Each row of a before or after table is a point. The points were changed in one or more steps. Then noise was added and the rows were shuffled. The steps act on how far a point lies along the listed directions, d1 being the first. Write out the steps. A step turns or swaps two directions, mirrors them in a line or flattens them onto one, adds a multiple of one to another, or multiplies one. Angles are multiples of 10 degrees, from the lower direction toward the higher: turns from -170 to 170, lines from 10 to 170 but not 90. Use the fewest steps. Two steps may share a direction if one is a turn and the other turns, adds or multiplies; they go together, in the order done. Otherwise the lowest direction goes first.

Directions:
(1): [43 30]
(2): [-30  43]
Before (11 x 2)
[[ -5  64]
 [ 21 -69]
 [  3 -55]
 [ -1 -48]
 [-10  72]
 [-53  31]
 [ -8 -17]
 [ 52 -22]
 [  5 -46]
 [ 38 -69]
 [ -9 -64]]
After (11 x 2)
[[-14 -10]
 [ 21  15]
 [-22  -4]
 [  1  -5]
 [-16  -9]
 [-18 -19]
 [ 19  12]
 [-20 -12]
 [-20 -11]
 [-17 -17]
 [ 15   7]]
Steps: multiply d1 by 0.7; multiply d2 by 0

Directions:
(1): [ -6 -61  19]
(2): [-61   1 -17]
(3): [ 16 -19 -58]
Before (14 x 3)
[[-26  63  22]
 [ 11  27 -46]
 [ 14 -48  19]
 [ 27 -43  10]
 [ 21 -51  26]
 [ 33 -55  -5]
 [ 15  52  43]
 [  5 -79   6]
 [ 30 -51  -7]
 [ -3  30  -3]
 [ 15  62 -38]
 [ 45 -72 -36]
 [-35  45 -23]
 [ 19  38  10]]
After (14 x 3)
[[ 50  23  23]
 [-27 -56  25]
 [ -9 -46 -48]
 [ -7 -38 -16]
 [ 69  25  50]
 [-59 -14  10]
 [ 51  15  20]
 [ 49  54  17]
 [ 53  31  -9]
 [ 43  29  -9]
 [-15 -38  40]
 [-51 -27 -34]
 [ 44  11   3]
 [-16 -25 -11]]
Steps: turn d2 and d3 by -150 degrees; turn d1 and d2 by -150 degrees

Directions:
(1): [ 13 -12  34 -63]
(2): [ 54   2 -47 -15]
(3): [48  1 44 34]
Before (10 x 4)
[[  3  -6  32  22]
 [ -9   9 -18  27]
 [ 16   2 -50  10]
 [-14  -2  25   2]
 [  3  -9  11 -11]
 [  0  11  14 -17]
 [ 16   5 -37  32]
 [ -1  20 -35  28]
 [  7   0  43  41]
 [-20  -7  49   1]]
After (10 x 4)
[[  6   2 -69  12]
 [  1  13  -7  96]
 [-17  32 -48 117]
 [  7   3  26 -52]
 [ 10  -1 -34  -8]
 [-20  19 -50  86]
 [  1  20 -45 122]
 [ -7  -2  -9 -34]
 [ 10 -17  16 -46]
 [ -6 -11 -12 -76]]
Steps: multiply d1 by 3; swap d2 and d3

Directions:
(1): [ 24  45  21 -47  10  52]
(2): [  9  -5 -45 -66  -8 -40]
(3): [ 82 -19  23  11  -6 -20]
Before (11 x 6)
[[ 14  15  21  15   6  23]
 [-33  14  19  18  12  49]
 [-62  11 -10  43   4  37]
 [ -5  20   7  -9  -2  19]
 [  9  12  21  -4  -4  38]
 [-86 -16 -68   3  15 -34]
 [  6 -12  16   7   5   9]
 [-13  -3  31  68   7  13]
 [-11  14  29  44   3  56]
 [ 26  23  42   3  11  13]
 [  0  -2   3  10  -2 -30]]
After (11 x 6)
[[   0   25   19   10    2   57]
 [  16   21   28   16    7   32]
 [ -78  -25 -123  -68    5  -83]
 [  11   14   16  -14   -5   35]
 [ -47   12  -53  -35   -1    5]
 [   7   -8   23   15    7   20]
 [  -1   18   -6  -27   -4    7]
 [  25   28   57   19   13   29]
 [  -3   -2   14   26   -1  -19]
 [  -5   11   39   59   10   31]
 [ -22   19  -13  -39    8   29]]
Steps: turn d1 and d2 by 20 degrees; add -1.5 times d3 to d2

Directions:
(1): [ 58  50  -3 -47 -25 -17 -40 -15]
(2): [ 27 -63  55  -8  -1  30 -46   2]
(3): [  4 -42 -32 -47 -31 -26  18  62]
(4): [-27  27  12  41 -70  16 -32  38]
(5): [ 15 -23  19  40 -17 -86  -1 -20]
Before (12 x 8)
[[  20   -1  -24   13    8   24   -4   -4]
 [ -19   38  -23   23   -1   14   31    0]
 [ -21    0   -7    4   -1   -6    9  -29]
 [  -1   43    8   22  -30   31  -50   18]
 [  52  -66  -59 -121   82  -53   30    1]
 [   7    3  -60  -91  -24  -38   41   40]
 [  31   72   19   15  -34    1  -42  -14]
 [   4   23   32   44  -24  -28  -27   14]
 [ -33   12   23   45  -27   15  -29    4]
 [  10    9    7   -4  -23    2  -23   45]
 [ -18   20   18   52  -39   13  -35    1]
 [  12   39   21   42  -62  -42  -45  -30]]
After (12 x 8)
[[  26  -11  -23    4   12   19   -1   -7]
 [  12    8   11    5   -9   22   -9   34]
 [ -21   21    3    3  -27   38  -24   15]
 [  19   78   24    5  -14   28  -35  -12]
 [  -2   46  -15   -7   -8   59  -40   20]
 [  26  -77  -12  -15   72 -107   23  -39]
 [ -25   -6  -38  -23   11  -22   51   -1]
 [  -1   60   13   31  -68   11  -59   -8]
 [  -4   31  -39   -3   -3   15   33    3]
 [  -4   31    2   14  -42   42  -32   21]
 [  -8   -6  -11    2  -16  -12    4  -28]
 [  -3   37   18   36  -30    1  -28   36]]
Steps: flatten d1 and d3 onto the line at 140 degrees; turn d4 and d5 by -40 degrees

Directions:
(1): [ 22 -74  11   9 -44  -4  58 -18  21]
(2): [  -4   -1  -23 -103    4   15   15  -22    8]
(3): [-30  55 -29   9 -33 -12  52  32  49]
(4): [ -5 -25 -16   2  74  -5  53  49 -24]
(5): [  3 -24 -58  18  39 -26 -29 -29  63]
Before (13 x 9)
[[  -7  -24    0   11   -8    5  -38  -25  -24]
 [ -19   10  -47  -36   16   21  -10    7   19]
 [   0  -19  -57   11   33  -13   29  -11   46]
 [  12    7  -14    0   40   -5   -7   26   19]
 [  25  -47   36   10  -28   23   16  -27  -34]
 [  -5  -19  -64 -103   45   -5   47  -15   36]
 [  20  -17  -38 -121  -10   14   96   -6   13]
 [  12  -20   17  -22   93    0    5    6    4]
 [  -6   15   35   -7   27   25  -30   12  -59]
 [ -24   47  -69   -1   -5  -20  -44  -18   84]
 [   4  -77  -19   36   40  -11   29  -14   23]
 [ -25   16  -66   24   35  -32   48   15   56]
 [  -5   13   19   21  -53   24   56    3   41]]
After (13 x 9)
[[ -1 -40 -28 -10 -27  -7 -19 -72  70]
 [-16  65  25  31 -47  30   3   7  21]
 [  5  21  28 -39 -38  36 -25 -39 -31]
 [ 59 -26  60 116 -52  -5 -41 -19 -34]
 [-19  11 -77  66  77 -40 -29  24  60]
 [-19  -6 -22 -33  15   7 -24 -14 -22]
 [ 14 -26 -48  50   1 -21  -9 -40  63]
 [  2 -38 -24  51  24  10 -14  16   8]
 [  0 -27  31 -43  19  31  37  17 -51]
 [ 31 -70  33  -6  29  -3  23 -32  32]
 [ 37 -70  12 110   8 -30 -37 -30  11]
 [ 25 -31 -11   6  17  -8  17  13  37]
 [ -8 -16 -51  70  -6 -42  31 -16  79]]
Steps: turn d1 and d4 by -90 degrees; mirror d2 and d3 in the line at 110 degrees; multiply d5 by 1.3

Directions:
(1): [ -1  25  29  14 -18 -31 -45 -15 -15  97 -13]
(2): [ 31 -22  74  48 -18  17   5  53 -24 -19 -36]
(3): [ 60 -44  -2 -71  10 -42 -12  -1 -44  -4 -18]
Before (8 x 11)
[[-17  19   4  20  -1  -4  -2 -14   7  42  -3]
 [  9  -7  16   6   1 -24 -21  -5 -24  26   6]
 [ -2  32  25  13  -4 -10 -22 -13  -3  45   1]
 [-43  22 -16  13   3  11  13 -13   7  -9  17]
 [-59  31 -29  28 -12  55  35 -12  49 -32  35]
 [-46  30 -22  18  -9  29  16 -24  46   4  25]
 [-34  26 -25  15   1   3   8 -25  20  10  19]
 [-11   5  23  37 -20   4  -9  -6  -4  33  -7]]
After (8 x 11)
[[  1  11  39  30 -11 -30 -40  -6 -26  72  -2]
 [ -8  25   7   3  -6 -33 -29 -32  -8  96  -8]
 [ -2  51  38  12 -14 -40 -58 -31 -17 122  -7]
 [-23  28  13  30 -24 -18 -35 -32  -3  91  -2]
 [-26 -11 -93 -68  20  32  54 -33  38 -90  51]
 [ -2   4 -33 -31   8 -26  -1 -33  -4  15  13]
 [-22   0 -37 -32  14  -7  15 -21  -6 -24  18]
 [-11   1 -54 -54   8  -5  11 -41  23  -5  26]]
Steps: multiply d1 by 2.5; turn d2 and d3 by -70 degrees

Directions:
(1): [  2  12  49 -42  53  41  11 -33  31  58  -4  44]
(2): [ 62  20  -1 -42 -38 -55 -62 -32  -9  19  -2  24]
(3): [-47  -7 -11 -29  30 -12 -55  45 -24  48  58 -29]
(4): [-60   1 -27  10 -75  34 -15 -52  29  26  20  12]
(5): [ 42  39  34  37 -39  49  13  25 -59  37  31  -3]
(6): [  2  54  -2 -57 -34  17  15  51  49   4 -33 -48]
Before (9 x 12)
[[ -39    8   35  -28   53    2    1   11   38   20  -29   -1]
 [ -36   -2    1    6   28   11   36   11   51  -32  -41  -31]
 [  -5   15   19   -6  -58   41   13  -85   24   29   16   68]
 [ -34   10   -5   25  -44   20    5    3   -6   33   49  -28]
 [ -32   16  -23  -14  -13   -5   -5   18   15   -8    7  -19]
 [   7   40  -28   23 -121   18   14  -35    6  -37   -2    5]
 [ -64  -57  -34   32    3  -39  -26  -10  -18  -15   21  -14]
 [  10   -4   -8   -9   13  -28   -5  -54   23  -30  -41   36]
 [  -3   13   29   50   38   33   36   41   -2   -4   34   -8]]
After (9 x 12)
[[-20  16 -10 -17 -21  -5 -15 -22  10  14   9  12]
 [ 22 -29  19  -5  33 -47 -31 -36 -21  21   5  37]
 [-49 -48 -18  66  -4  21  38 -37 -30 -37  37  27]
 [ -1 -12  -2  17 -25 -17 -16 -38 -12  29  38  10]
 [-13  -2  -3  15  37   1  21 -12   3 -27 -19   4]
 [-37   2 -12  19 -36 -31  -3  35   4 -27 -19 -42]
 [  6  17 -23 -13 -54 -36 -39 -13  15 -20 -20 -20]
 [-23  10  14   2 -27  37   1 -82   9  20  23  66]
 [ 44  30  -4  14 -28 -48 -26  31   4 -22  21 -15]]
Steps: turn d1 and d2 by -140 degrees; multiply d3 by 0.4; turn d4 and d6 by -50 degrees; multiply d5 by 0.4

Directions:
(1): [-16  24 -10 -30 -25 -20  74 -41 -41 -44  43 -50  28 -17]
(2): [-23  62 -41 -32  -5   5  22 -23  12  64 -47  12  36  54]
(3): [ 10  14  92  20  -8  23  21 -32  10  44  60  14  -3  42]
(4): [ 59   2 -13  52  -4  16  30 -33  -6  58 -33 -44 -19 -59]
(5): [ -2 -47 -14 -37  28 -71 -19 -44  60  39  34 -24   5 -10]
Before (13 x 14)
[[   8   17  -11   17  -10   14   -8   19  -26  -25  -22   18    3   -9]
 [   9   38  -68  -14  -32   19   14   62  -46  -70  -64   -8   10  -49]
 [   4   12   -1   11    2   12   41   -9   -4  -16   13   -1    1    8]
 [  -9   22   38   19  -30   61   -5   52  -36  -28  -17   19    2    9]
 [  13   43   11   21  -10    6   49  -13  -26  -15  -10   -4   27    7]
 [  29    1   11   54  -26   65   16   23  -48  -14  -39    9  -36  -12]
 [   6  -11   33   19   -7   23   -9   15   -3   -7   -2   12  -16   -9]
 [  35   -3    2   27  -33   20   43  -26  -36   10    4  -30   -5  -47]
 [  28   50    7   26  -26   11   15   33  -57  -42  -25  -14   -1  -41]
 [  16  -60    8  -14   16  -48  -24  -18   45   22   39   -1    2    0]
 [ -15  -30  -23  -35   30  -54    9  -34   48   53   21   -9   32   29]
 [ -30   78 -118  -60   12  -17   25    9    4   13 -120   -6   44   35]
 [  17   24  -42   35  -11   19   24   31  -34  -25  -51   -2   21  -23]]
After (13 x 14)
[[  23  -72   24    3   27  -33  -50    7   48   10   30   15  -16   -3]
 [  64    7  -12   51  -42   29   73  -50  -47   41  -11  -57  -12  -80]
 [   8   -1   32   17  -13   25    4   11  -12  -12   -7    6  -13   -9]
 [  17   50    5   19  -10    0   68  -29  -32   -1   -7  -16   36    1]
 [  22   43  -49   36  -17   19   50    7  -41  -10  -53  -24   26  -36]
 [ -33   44   23  -11  -44   53   18   39  -48  -35   -9   12   25   24]
 [   1   56  -81  -28  -43   11   42   38  -50  -63  -59  -23   28  -44]
 [  -5  -62   -9  -15   44  -53  -37  -11   71   48   22   11   12   26]
 [ -31   52 -114  -67   28  -43    1   -4   31   28 -112   -7   42   26]
 [   2   31  -17   12  -12   13    5   10  -31  -24  -18   14   15   -7]
 [  41   27  -11   52  -35   69   63  -14  -65   12  -43  -18  -23  -22]
 [   3   14   -2   11    4   13   44  -13   -6  -15    9   -6    7    9]
 [  33   77   -9   21  -38   16   49    6  -73  -33  -28  -36   10  -48]]
Steps: turn d2 and d5 by 20 degrees; add -0.5 times d5 to d1; multiply d4 by 2

Directions:
(1): [-18 -31  49  -2 -39 -58  16  11 -24  88  31  -9 -16 -48 -14 -51 -18  15]
(2): [-32 -93 -14  74  19  -4 -26  -5  17 -25  56 -23   6  13 -51  12  13  -4]
(3): [-61 -15  49 -59   6  31 -31  48  66  -8   1  27 -63 -14  -8  27   9   9]
Before (12 x 18)
[[ 59  45 -22  -7  -7   7  24 -18 -27   6 -31 -16  22  20  29   6  -4   3]
 [ 44  32 -70  25  20  21  13 -30 -35 -58 -18 -23  37  28  29  -4   3 -14]
 [-61  -4  39 -76   6  18 -32  46  55   4 -14  13 -63 -19  -6  19  -9  11]
 [ 80 115 -10 -59 -26  14  38 -19 -61  39 -54  17  30  -4  80 -29 -22 -15]
 [ 49  36 -36  27   9  10  13 -31 -38 -17 -34  -1  52  35  11   7   5 -13]
 [ 24  51 -19 -23 -28  -9  39 -22 -42  39 -27  13  20 -18  27 -23   7 -14]
 [ 30  17 -23  12  -4 -36  11 -39 -49  29 -11 -22  38   8   3 -33  -5  13]
 [ 46  21 -34  31 -13 -25  22 -17 -41  10  -4  -9  40  -1  10 -28  -7   5]
 [ 28   6 -26  11  -9 -10   7 -14 -16  -2  -2  -2  16  18   6  -2  -6   0]
 [ 39  43 -13  -8  -9 -21  22 -23 -28  23 -13   0  25   0  19 -28 -14 -14]
 [  3  28 -13 -26   3  21  -6   5  -5  -4 -19  12   0   5  22  11   5   0]
 [ 31  41 -41  33   8  16  13 -22 -33 -59  -3 -15  45  23  12  -3  -3  -8]]
After (12 x 18)
[[ -31  -79    6   62   14   -4  -24    0    2   -1   39  -14   13   15
   -53   12   13   -5]
 [   2  -23   -7    9   -5   -5   -6    0    5    1   14    3   -4   13
    -7    2   -3    0]
 [   3  -46  -15   38   18   21  -14   -1   17  -24   24  -23   -1   27
   -19   33   15    5]
 [   3   36  -11  -30   15    8  -10  -15    1   -7  -29    2    6   15
    13    5    4   14]
 [ -52 -121  -11   77   10  -23  -25    3    6  -12   79  -43  -10   -7
   -50  -15   10   -1]
 [  11   20  -25   -5   21   23   -8  -11   13  -34   -6    7    6   24
     4   18    3  -18]
 [  10  -23  -58   41   49   84  -42  -12   29  -99    9   -2   24   62
     4   58   26  -34]
 [ -19  -48  -23   31   15   11  -24    0    2  -16   26  -10   10   13
   -20   14   10    0]
 [   0   14  -23  -17   11    2   -9   -2    1  -18  -22  -12    0   10
    -1    9   -9   -5]
 [   9   16  -17   -2    1    6    1    9    5  -15   -9   10    6    3
     5    3    2    9]
 [   0   26  -47   -9   14   47    3  -16    7  -44  -25   17    9   17
     8   35   29  -23]
 [ -47  -77   11   66    4  -17  -16    8   -2  -22   73  -31    6   -8
   -53  -14    3    2]]
Steps: multiply d1 by 2; turn d1 and d2 by -110 degrees; multiply d3 by 0
